Every row gives one point. The window is the flat piece filled in between its corners: a triangle in 3 columns, a solid with four corners in 4, and so on. A path goes straight from each point to the next, and from the last back to the first. After which points does the path pass through the window?

Window:
[[ 0.27 -0.19  0.03 -0.48]
 [-0.04  0.15  0.24 -0.25]
 [-0.46 -0.29 -0.30  0.15]
 [ 0.25  0.28  0.22 -0.11]]
Path:
(1): [-0.36  0.18 -0.31 -0.06]
(2): [-0.09  0.05  0.16  0.21]
(3): [ 0.03 -0.41  0.20 -0.02]
(4): [-0.58 -0.11 -0.49  0.12]
(5): [-0.43 -0.05 -0.48 -0.26]
(6): [-0.23 -0.25  0.25  0.15]
(7): [-0.07 -0.41 -0.03  0.51]
(8): [-0.18  0.28  0.10 -0.21]
Through the window after points: 3

Window:
[[ 0.08  0.51  0.16 -0.18]
 [ 0.00 -0.03  0.12 -0.24]
 [-0.20  0.50 -0.02 -0.37]
 [-0.07 -0.51 -0.18  0.33]]
Path:
(1): [ 0.16 -0.52 -0.14  0.28]
(2): [ 0.22  0.40 -0.15 -0.53]
(3): [-0.12  0.32  0.28 -0.23]
(4): [-0.33  0.16  0.14  0.05]
(5): [ 0.02 -0.08 -0.27 -0.35]
(6): [ 0.15 -0.02 -0.03 -0.27]
(7): [-0.20  0.03  0.28 -0.15]
(8): [-0.38  0.64  0.17 -0.32]
(9): [-0.02  0.30 -0.16 -0.34]
(10): [ 0.02  0.15 -0.08 -0.29]
(11): [-0.25  0.10  0.33 -0.13]
(12): [-0.51 -0.40 -0.01  0.27]
Through the window after points: 6, 8, 10

Window, 6 rows:
[[ 0.02 -0.11  0.10 -0.44  0.29 -0.19]
 [ 0.02  0.22  0.17 -0.12 -0.05 -0.15]
 [-0.52  0.32  0.45  0.26 -0.07  0.05]
 [-0.01 -0.17 -0.35  0.11 -0.02  0.15]
 [ 0.40 -0.67 -0.07  0.23  0.14 -0.16]
 [-0.09 -0.17 -0.11  0.09 -0.35  0.47]]
Path:
(1): [-0.36  0.00  0.47  0.41  0.11  0.57]
(2): [ 0.06 -0.08  0.14 -0.06 -0.09 -0.47]
(3): [ 0.08 -0.19  0.02  0.08 -0.19 -0.62]
(4): [-0.12  0.12  0.06  0.02  0.20  0.31]
(5): [0.02 0.31 0.32 0.44 0.30 0.04]
(6): [-0.43 -0.16  0.13 -0.48 -0.19 -0.06]
(7): [-0.41 -0.52 -0.29 -0.20 -0.33  0.18]
(8): [ 0.18  0.06  0.18 -0.18  0.27 -0.07]
(9): [ 0.02 -0.02 -0.22  0.23  0.18  0.55]
(10): [-0.19 -0.16  0.10  0.02 -0.48  0.17]
(11): [ 0.31 -0.34 -0.15  0.12 -0.22 -0.38]
(12): [-0.15 -0.19 -0.02 -0.18  0.31  0.73]
Through the window after points: 5, 7, 9

Window (8 x 8):
[[-0.08 -0.01  0.05  0.59  0.55  0.29 -0.05  0.02]
 [ 0.31 -0.13  0.00  0.35  0.28  0.36 -0.30  0.33]
 [ 0.22  0.10 -0.07  0.26  0.37  0.51 -0.32 -0.24]
 [-0.33  0.24  0.26 -0.44 -0.12 -0.56 -0.32  0.20]
 [ 0.01 -0.03 -0.38  0.11  0.54  0.60 -0.07  0.24]
 [-0.06 -0.08 -0.14 -0.17 -0.03 -0.67 -0.21 -0.03]
 [ 0.10  0.09  0.18 -0.39 -0.05 -0.30  0.23  0.12]
 [-0.37 -0.06  0.07 -0.07 -0.51 -0.38 -0.14 -0.02]]
Path:
(1): [-0.25 -0.32  0.28  0.05  0.20 -0.14 -0.24  0.00]
(2): [-0.11 -0.21  0.16  0.19  0.50  0.30 -0.22  0.19]
(3): [ 0.30  0.20 -0.28  0.55  0.23  0.26 -0.03 -0.25]
(4): [ 0.05  0.37 -0.16  0.27 -0.26 -0.51 -0.18  0.28]
(5): [-0.46 -0.15  0.14 -0.42 -0.09 -0.12 -0.12 -0.13]
(6): [-0.56 -0.23  0.31  0.10  0.30  0.30  0.02 -0.32]
(7): [ 0.17  0.23 -0.27  0.05 -0.01 -0.24 -0.24  0.16]
(8): [ 0.10  0.36 -0.27  0.02  0.11 -0.21 -0.14  0.04]
Through the window after points: 8
